Rows are points. Each copy is the shape, with its points in the same order, turned, moved and blurred by noise. Some copies are also mirrored. Which?

Shape (6 x 2):
[[-25   2]
 [-15 -11]
 [-18  24]
 [ 38 -54]
 [ 59 -52]
 [-26  91]]
Copy 1 (6 x 2):
[[ 18 -15]
 [ 16 -34]
 [ 10   4]
 [-23 -90]
 [-37 -90]
 [  4  82]]
Copy 1 is: mirrored
Copy 2:
[[ 27  -3]
 [ 25 -23]
 [ 17  12]
 [-18 -78]
 [-35 -83]
 [  2  82]]
Copy 2 is: mirrored
Copy 3 (6 x 2):
[[ 22 -12]
 [ 15 -28]
 [ 25  17]
 [-44 -39]
 [-65 -29]
 [ 60  69]]
Copy 3 is: mirrored

Shape:
[[-48  56]
 [ 26 -33]
 [ 47  44]
 [-38 -43]
 [-31  15]
 [ 71   6]]
Copy 1:
[[-20  49]
 [ 26 -62]
 [ 68   9]
 [-38 -51]
 [-17   4]
 [ 78 -34]]
Copy 1 is: only turned
Copy 2:
[[-82   2]
 [ 35 -21]
 [-26 -73]
 [  9  39]
 [-37   4]
 [ 12 -74]]
Copy 2 is: mirrored
Copy 3, 6 rows:
[[ 71 -56]
 [-14  17]
 [ 69  37]
 [-28 -46]
 [ 37 -42]
 [ 26  55]]
Copy 3 is: mirrored

Shape (8 x 3):
[[-41  11  10]
 [-17 -42 -29]
 [ 48  45  12]
 [ 14   9   9]
 [-53 -52 -45]
 [ 57  67  21]
 [ 38  46  62]
 [ 16 -51  -9]]
Copy 1 (8 x 3):
[[-26   4 -25]
 [  9 -55  -8]
 [ 58  47 -25]
 [ 27  18 -12]
 [-14 -81 -30]
 [ 67  76 -29]
 [ 28  79   7]
 [ 38 -40  19]]
Copy 1 is: only turned
Copy 2 (8 x 3):
[[ 22  21  -6]
 [-16 -18 -47]
 [  3 -28  69]
 [  7 -21  27]
 [-28   1 -72]
 [  5 -13  95]
 [ 57 -29  69]
 [ -8 -55 -30]]
Copy 2 is: mirrored
Copy 3, 8 rows:
[[ -7  22 -30]
 [-48   3  13]
 [ 65  26  43]
 [ 12   7  20]
 [-84  12  -8]
 [ 80  32  32]
 [ 78 -21  -3]
 [-40 -23  25]]
Copy 3 is: mirrored
Copy 4:
[[ -3 -16  -8]
 [ 63  -6  -3]
 [-15  51  57]
 [ 10  15  35]
 [ 74 -21 -40]
 [-35  61  67]
 [-43  16  79]
 [ 69  -5  35]]
Copy 4 is: only turned

Shape:
[[-57  60 -35  62]
 [ 61 -73  -7  50]
 [ 28 -57 -50   8]
 [-53  38  32  23]
 [ 55 -48 -19  63]
 [-22   9  49  26]
 [ 14  21 -52   7]
 [-58 -45 -45 -32]
 [-54   9 -61  -2]]
Copy 1 (9 x 4):
[[  8  53 -87  26]
 [ 29 -95 -17 -37]
 [ 66 -43   6 -27]
 [-46  35 -18  32]
 [ 31 -75 -46 -34]
 [-59 -16 -19  20]
 [ 26  24 -32 -47]
 [ 71  17  39  31]
 [ 49  47  -5   6]]
Copy 1 is: mirrored
Copy 2 (9 x 4):
[[-89  -3  25  74]
 [ 81  -3  13   7]
 [ 29  30  38 -20]
 [-64 -64  -7  31]
 [ 82  18  18  33]
 [-21 -62  -1  30]
 [-23  43 -13   0]
 [-49   0  68 -52]
 [-81  16  41  10]]
Copy 2 is: mirrored

Shape, 11 rows:
[[  6 -21 -11 -10   3  23]
 [-30  29  -6  31  66 -49]
 [-19 -23  30 -47 -12  14]
 [-12 -48  -2  12 -13  23]
 [-24   2   5  15  43 -49]
 [ 34  33 -41  43   1 -16]
 [  3  16  22   6  23   8]
 [-32 -44 -17 -32   7  31]
 [-50  -5  37 -18   1  25]
 [-22 -19 -15 -15 -31  18]
 [-23  16  10  -3  18  14]]
Copy 1:
[[ 24  -4   6   8  12  20]
 [ 35  34 -95   6   8 -32]
 [ 24  32  24 -34   0  40]
 [ 24 -16  -2  13 -24  43]
 [ 37  29 -61  -4 -14 -21]
 [-12 -22 -30  40  13 -48]
 [  6  40 -16  15  11   5]
 [ 49 -14  -2 -23  13  56]
 [  5  40 -13 -28  -6  55]
 [  8 -19   4 -26  -7  32]
 [  4  32 -32  -8  16  19]]
Copy 1 is: mirrored
Copy 2:
[[ -6  13 -34 -18 -25  19]
 [-26 -15 -36  40  65 -20]
 [ 24 -12  10 -33 -16  29]
 [-21   1  -6   7 -43  37]
 [-14 -30 -21  33  33 -15]
 [-41  35 -54  16 -18 -51]
 [  7  30 -15   6  15   1]
 [-21 -19 -20 -36 -19  57]
 [ -4   6  32 -22  17  39]
 [-28  -5   4 -35 -34  15]
 [-15  14  -9 -14  20  11]]
Copy 2 is: only turned

Shape, 10 rows:
[[ -4  -1  12  43  -3  -1]
 [ 23  16  -7 -20  30 -16]
 [-14  -6 -10   7  -5  30]
 [ -5  17 -53  -1 -33  14]
 [-40  18 -16   8 -31  39]
 [-14 -11 -11  35  18   7]
 [  5  -2  -1 -20   6 -47]
 [-42  13 -31  -9 -10   9]
 [-17 -10   6  22 -26  39]
 [ 45  73  18   8  47 -46]]
Copy 1 (10 x 6):
[[ -2  12  17   9 -39  -9]
 [-10  28  45  -6  25 -36]
 [-15  12  -9   9  -1  14]
 [-39  11  17 -38   1  27]
 [-42  31 -21  -6 -16  28]
 [-10 -10  17  22 -15   0]
 [-15  12  29 -29   6 -58]
 [-60   7  -4  -6   3   0]
 [ -2  20 -25  -2 -20  17]
 [ -9  75  95   7  -6 -58]]
Copy 1 is: mirrored
Copy 2, 10 rows:
[[ 27  15  26  13 -16   2]
 [  8   2  12 -12  58  14]
 [  4   4 -18  16  -6  -8]
 [ 33  24 -36   8  22 -40]
 [  2  10 -21  14 -15 -51]
 [  8  28   6  26  -4  13]
 [ 17  26  11 -44  34  15]
 [ -8  35 -25   0  10 -34]
 [ 17  -6 -14  15 -31 -18]
 [ 25   0  80  -1  86   0]]
Copy 2 is: mirrored

Shape, 14 rows:
[[ 13  38  22   4  34  -8   4 -49]
 [-19   3  12  22 -20 -14  -9  -9]
 [-17  17   8   6  41 -13 -31  35]
 [ -5  41  11  25  33 -12 -62  42]
 [-21  18 -19  -5  12  -9 -31  19]
 [ 44 -15   2 -24 -51  41 -15  14]
 [-33 -16  49 -30 -30  -1 -30 -24]
 [ 22 -22 -31 -21 -45  91 -11   2]
 [ 29  24  -8 -15  26  18  17  -9]
 [-10 -25  32 -30 -34  15  13   9]
 [ 45 -53 -25 -20 -19  45 -22   0]
 [  2  33  38  20  34   7  13 -23]
 [ 31  31   9  32  37  -5  34 -34]
 [ 38  50  -9   0  17  -6  15 -25]]
Copy 1:
[[ 21  30   2 -28  14  -1  20 -36]
 [-11  14  24  11 -15 -19 -24 -24]
 [  1   1  26   6  42 -43 -20  18]
 [ 32  27  22   9  37 -70 -31  13]
 [ -5  14  -7  16  17 -31 -38  17]
 [ 43  -1  13  31 -44  43 -35  38]
 [ -9  19  38 -44 -30  18 -53   6]
 [ 45   1  -5  49 -23  75 -71  20]
 [ 17  14 -20  15  19  25  10   9]
 [-12   5  40   6 -25  37 -32  28]
 [ 47 -44 -17  24 -23  34 -51  25]
 [ 12  26  23  -8  23   6  19 -21]
 [ 12  20   2  13  23   9  45 -37]
 [ 31  34 -19   5   0  -5  28  -4]]
Copy 1 is: only turned
Copy 2:
[[ 26  14  10  17  29  21  36   0]
 [-23 -28   1  27  -5   7   3   0]
 [-20  -1 -10  13  55  -1 -30   3]
 [-11  12 -16  42  52  -6 -50 -16]
 [-22   2 -14   0  22 -23 -16 -15]
 [ 25  -7  -2 -19 -67  12 -45   7]
 [-57   6  49  -3 -25  19   6  26]
 [  9 -20 -27 -57 -67  55 -33 -28]
 [ 36   9 -22 -20  13   9  16  -1]
 [-17 -23   7 -24 -34  19 -11  51]
 [ 33 -37  20 -54 -39  22 -45 -28]
 [ 17   2  -9  21  37  39  27  20]
 [ 51 -20 -14  22  39  24  45  -2]
 [ 41  19 -28  15  13  -2  37  -5]]
Copy 2 is: only turned
Copy 3:
[[ 35 -28  12  13  44 -21   8   5]
 [-15 -13  18  30  -8  -8 -15   4]
 [-10  31 -15  -6  15 -36 -31  13]
 [ -8  45 -26  22  31 -36 -60   5]
 [ -6  18 -25   9  -7 -16 -17  -8]
 [ -9  10  38 -14  -1  56 -28 -58]
 [-10 -50   7  -9 -20  30 -48  17]
 [-30  19   9   1   5  95   6 -58]
 [ 22  10  15 -12  27   2  23 -26]
 [-19 -10  39 -24 -27  34 -19   5]
 [-48  -3  18 -15  13  43  -4 -77]
 [ 19 -10  34  10  45 -10   2  28]
 [ 25  -9  39  22  53 -29  33   1]
 [ 49  10  21  17  33 -16  20 -26]]
Copy 3 is: mirrored

Shape, 15 rows:
[[-95  22 -19  -9 -28  16  60  25 -21]
 [-31   1 -30 -24  26  -1 -41 -33 -11]
 [ 19   8 -43  -7 -16 -24  54 -29  12]
 [  3  28 -28 -37  22  14 -64 -23  25]
 [ 26  -5  -9  20 -42   4  32  -8  20]
 [ -2  30  21   1  39   3 -54 -53 -27]
 [-49  16  14   5  -1   9  13  60 -12]
 [  9  44  -9 -22  -7  20  -3  26 -33]
 [-40  57  15  19 -34 -14  -8  56 -16]
 [ 71 -26  -5   6 -19   7  34 -10  -7]
 [ 17  36   6 -26  37  -1 -23 -22  23]
 [-13  -5   9  63 -41  26  26  49 -13]
 [-68 -17   5  11  17 -15  45  29 -20]
 [ 32  17  17 -36   8  28 -26 -57  24]
 [-11  52 -12  30  19  33   1  23  -3]]
Copy 1:
[[-60  11  -2 -27  59  73 -32 -40 -12]
 [ 65   9   8 -12  31   9 -18 -45   1]
 [ -4  62   2   0   3  14  29  -8 -45]
 [ 88  31   6 -23  15   2 -47  -8   2]
 [-15  38  -6  13 -17  19  18  24  -1]
 [ 72  -7  30  49  21 -10 -38 -28   5]
 [-38 -33 -18 -21  30  21 -48  -3  -9]
 [ 21 -11   5   4  24  39 -39  30 -41]
 [-31 -27 -30   9  -8  37 -76  -5 -29]
 [ 13  19   8  15 -12   3  53  49 -15]
 [ 49  26  26   4  15 -30 -42   3 -11]
 [-47 -21 -50  24   6  36  -4  26  16]
 [-50 -27 -11 -24  47   7  -6 -45  -9]
 [ 64  44  52  15   9  -9 -26  16  18]
 [  5   6 -34  19  49  10 -50  20 -17]]
Copy 1 is: only turned
Copy 2 (15 x 9):
[[ -8  23 -61 -31  36  -1  23  13  81]
 [-34  45   8  16  29  13 -37 -43   5]
 [ 52   5   4  21  13 -49 -28 -14  24]
 [-10  53   0  19  -1  33 -77 -34 -18]
 [ 34 -25  -9  17 -26 -27 -13   1   7]
 [-25  67  52  14  -5  29  -2 -34 -21]
 [-25  10 -30 -66   1  10   2  15  26]
 [  5  38  -8 -21  16   8 -25  41 -15]
 [-33  45 -33 -47 -37 -13  -7  40  24]
 [ 47 -42  30  12   0 -27 -12   9 -26]
 [ 19  48  29 -10 -11  22 -49 -33  -9]
 [-12 -26 -47 -27 -33 -21  33  27  -2]
 [-26  -4 -18 -60  26 -17  22 -24  54]
 [ 33  26  40  32 -14  47 -44 -25  -9]
 [  6  44 -36 -32 -13   8   7  -6 -24]]
Copy 2 is: mirrored
Copy 3, 15 rows:
[[-71  39   6  36 -71  13  46  -5  37]
 [-42 -34 -23 -12  -2 -34 -14  18   5]
 [ 12  -5 -31  17 -12   5  24 -69   6]
 [-19 -24 -42 -24  46 -23 -20  25  28]
 [ 43  15 -14  -3 -28  24  -3 -34  25]
 [-43  -4 -23 -35  20 -20 -65  15 -30]
 [-24  42  19  44 -27   9   3  43  26]
 [ -6  44 -37   0   3  -1  23  36  -2]
 [-24  78 -23  50 -27   2 -20  31  35]
 [ 70   2  -7 -17 -20  17   7 -23 -20]
 [-16   3 -16 -15  52  -6 -23  -2   8]
 [ 26  43   5  28 -67  52 -16  28  25]
 [-36  11  41  51 -49   3  10   3   2]
 [  6  -4 -12 -66  39 -15 -17 -10  13]
 [-25  27 -29  13   6  52 -10  26  13]]
Copy 3 is: only turned
Copy 4 (15 x 9):
[[-65   8 -23   0 -12  17  44 -12 -76]
 [ -4  13  -1 -37  38 -23 -39 -13  -7]
 [-10  30 -30 -44 -29  15  23  -5  32]
 [ -1  32   1  -4  49 -42 -54 -30  31]
 [ 10   8 -19   5 -52   1   8   1  30]
 [ 11 -12  53 -38  21 -14 -62 -47   5]
 [-42   7  35  35   4 -14  25   5 -47]
 [ 13  41  29  16  10 -21  17 -39 -22]
 [-35  39  47  29 -40 -23  -4  -2 -54]
 [ 51  -8  -5  -8 -32   4  40  -1  52]
 [-17  23  34 -17  18 -33 -22 -42  42]
 [  6 -15  11  56 -46  25  16  32 -36]
 [-51 -21  18 -17   7   7  38  22 -43]
 [ 15  -5   1 -15   9 -39 -27 -63  55]
 [-19  25  29  37  11  30  -7 -26  -9]]
Copy 4 is: mirrored

Shape:
[[ 20   1   7   7 -10 -12   4 -23  -5 -14  -2]
 [  3 -13 -20 -14 -51   0  -5   3  -5 -16   3]
 [ 20  -4 -15  14  12  21 -16  -2  -1   5 -17]
 [ 15   0  -6  26  -3  11 -16  10  -9 -16 -13]
 [  6   4  -1   4  14  -4  62  15   2 -10   7]
 [  8 -10 -15 -15  11 -15  -2 -17  -8  25 -12]
 [  7  13  -9 -10  15 -12  10 -12 -13 -11  -4]
 [ 19  22 -34  -7   2  95  -8   1 -16 -10  -1]
 [ 25   1  -9  -4   3  14  13   6  23 -15 -12]
 [ 23  22   3  -3 -60  -9  57   8 -12   8  -7]
 [ -9 -16  15 -14 -12  -1  -8 -10 -10   2 -10]
 [ 11 -14  -5 -14 -33  -5  -1  11  -5  -4  14]
 [ 17 -15   4 -15  16 -10  15   1   5  -3  21]
 [-54   6 -11   6 -18  14 -14  10  33  -4  17]
 [-11   4  -5   0 -16   2 -11  14  27   8  23]
 [ 13  13   2  -9   2  -9  -9  10  -1  -4 -15]]
Copy 1 (16 x 11):
[[ -8 -12   2   1  18   8   3 -18  -3 -25   1]
 [ 25  -3  33  -7  -8  21   0 -20 -23   3  -8]
 [ -9 -13 -12  28   0  11  -7   3  -4  14  -1]
 [  2 -14 -20  20 -10   4  -5  -9 -24  -6 -14]
 [ 27  30 -10   6   5   8  33  24  15 -32  -2]
 [ -4  15   9  10   5   0 -10 -10  28  14   2]
 [ -1  16 -12  -6  -1   5  17 -12  11  -1  13]
 [-13 -33 -16  40 -30  51  40  24 -26  44  17]
 [ 12  -5  -3  20  21  -8  21   6 -10   6  -3]
 [ 48  16  13 -15  29  60   4  -3 -13 -35   6]
 [-10  -2  21 -19   0   7 -17   6   4   1 -10]
 [ 26  -4  29  -7  -7   6  -7  -4 -15  -2   3]
 [  9   6  12   0   6 -20  14   7  12 -11  22]
 [-25  44  21   0 -16  -1   4  16 -49   7 -27]
 [ -1  29  20   4   3  -3  -3  12 -36   1   6]
 [  6   0 -17  -5  13  -3  -4  -4  -9   7   3]]
Copy 1 is: mirrored
Copy 2, 16 rows:
[[ 17  -5  -4 -11   2  -5  -7   8   0 -21 -18]
 [-21 -26 -23  15 -16   9 -22  13  -6  -2 -14]
 [-12  18  -6  -9  13 -25 -22 -11  19  -8   8]
 [ -8  -2 -17 -13  27 -13 -18  -5   3 -18   9]
 [ -4  23 -12   7  30  33  31   4  16  -9 -35]
 [  4   9  -1  10 -16 -32  13  -2  21   5 -11]
 [ 10   2  -6 -15   1  -2  17  -9  10   6 -14]
 [-29  48 -35 -21  21   9 -62 -25   8  43  -1]
 [-30  15  -3 -18  13   7  -8   0  21 -13 -21]
 [ -4  16 -61  14 -17  31   9  21  -7 -34 -38]
 [ -5  -5  -4   3   2 -32  -2  14 -15   2 -25]
 [-15 -15 -19  11  -6   5 -10  31   2   1 -11]
 [  2   6  12  -2  14   1  13  26  22   7 -19]
 [-44   3  21  15   2  10   0  -2 -48   7  15]
 [-30   8  12   6  -4   7   1  23 -16  -5  15]
 [-13   3 -13 -21   1 -18  12   6   6  -5  -4]]
Copy 2 is: only turned

Shape:
[[ 10  -9 -45  19  -5  -9  19 -12  -2 -13 -10]
 [ -4 -19   7  19 -15  -9  38  -2 -13 -10 -34]
 [ -5  23  -4   1  10  22 -11 -13 -14 -24  -4]
 [ 11  -9  12   5  -5  74 -18  -6 -12  -8  24]
 [-12  15  11 -20   1 -17 -18  11 -25   9 -10]
 [-13 -10  -1 -11 -21  30 -16  -9 -23  15  20]
 [-17 -18   4  18   4  -8 -17 -12 -23  12  26]
 [ 40 -15  14  20  -3  52 -14 -17 -28   0  16]
 [  8 -16   6  10   2 -11 -10 -18   3  15  18]
 [ 18  -6   8  21  -6  28 -20   1   0   7  12]
 [  3 -23   2  -5   1 -14 -14 -15 -18 -16  25]
 [ 28  25 -43  -8   1   8  25 -20  -7 -17 -13]
 [ 10  32   8  15 -38  -7  -8 -14  18 -13  17]
 [ 13 -22 -15  16   9  -7 -17  16  28   0  17]
 [ 12  26   6  12 -20   5  95 -10 -22   0   7]
 [  9  -2   9  -7   0 -12  -6  -8  44   2  -6]
 [ -5  -6  10 -23 -13   0 -20  21  -7   2  16]]
Copy 1:
[[  0   4   3  40 -13   8  14   7  13 -37  29]
 [ 13  19 -13  19 -19 -29  27  28  10 -26  -1]
 [-13 -15 -20  -5   9  21 -10  -1   5 -21  -1]
 [-16 -40 -24 -26 -34  21  15 -35   1  11   5]
 [ -2  26   6   7  18   8  -4   0 -10   8 -25]
 [-14   4  14 -19 -28  13   6 -29  -4   0  -1]
 [-19   4  17  13 -17 -16 -16 -12 -18   7  10]
 [  9 -26 -40  -3 -41  13   6 -28 -14  10  20]
 [ 16 -11  17  17 -15 -11 -12 -11  -5   5  14]
 [  4 -22 -10  12 -31  12  -2 -19   6  16   3]
 [ -4  -7  17  11  -9   3  -2   6 -32  -1  14]
 [ 14   4 -13  17  13  37  14   5  23 -39  36]
 [ 20 -10  11   0 -29  31 -28  25  23  -3  -1]
 [ -1 -32  24  49 -13   7   6   1   9  14   7]
 [ 15  41 -28 -25 -14  -7  21  41  44  -8  60]
 [ 35 -27  27  20   4  -2   2  10  20  -1  -8]
 [ -5  -2  20   0  -5  21  11   0  -9  24 -18]]
Copy 1 is: mirrored
Copy 2, 17 rows:
[[ -7 -10 -29  -3  29 -15  16 -27  11 -13   9]
 [-26 -15  -9 -10   0 -20  25 -25  28  26 -23]
 [ -3 -19  23 -24  12  16   0   2   2 -10   1]
 [-12 -10  28   5 -16  43  11   3 -22 -39 -27]
 [ 10 -13  34  -5   2 -25  -4  15  -2  26   1]
 [ 15 -10  36  20  -3  -3  -1  -3  -8 -23 -28]
 [-14 -17  28  28   1 -17 -14   3  27 -17  -1]
 [-46 -16  24  13  -5  19   8  -1 -32 -36 -25]
 [-14 -24   2  23  -7 -15 -21   2   6 -12  -3]
 [-21   0   4   5 -14  10  -8   7 -11 -23 -16]
 [ -8 -30  28  16 -11 -21  -5 -19   3 -14  15]
 [  1 -22 -21 -18  45   4  10 -23 -23   1  11]
 [ -2   3   2 -22  -1  -7 -49 -25  -5  -9 -10]
 [ -9  -1 -19  16 -30  -9 -12   6   5 -20  26]
 [-22 -11 -16  13  45  23  -6 -68   6  51 -30]
 [  5 -28 -27  -8 -26 -11 -24   6  -3   5   4]
 [ 17  -2  29   9 -26 -14  -6  -3  -8   7   1]]
Copy 2 is: mirrored
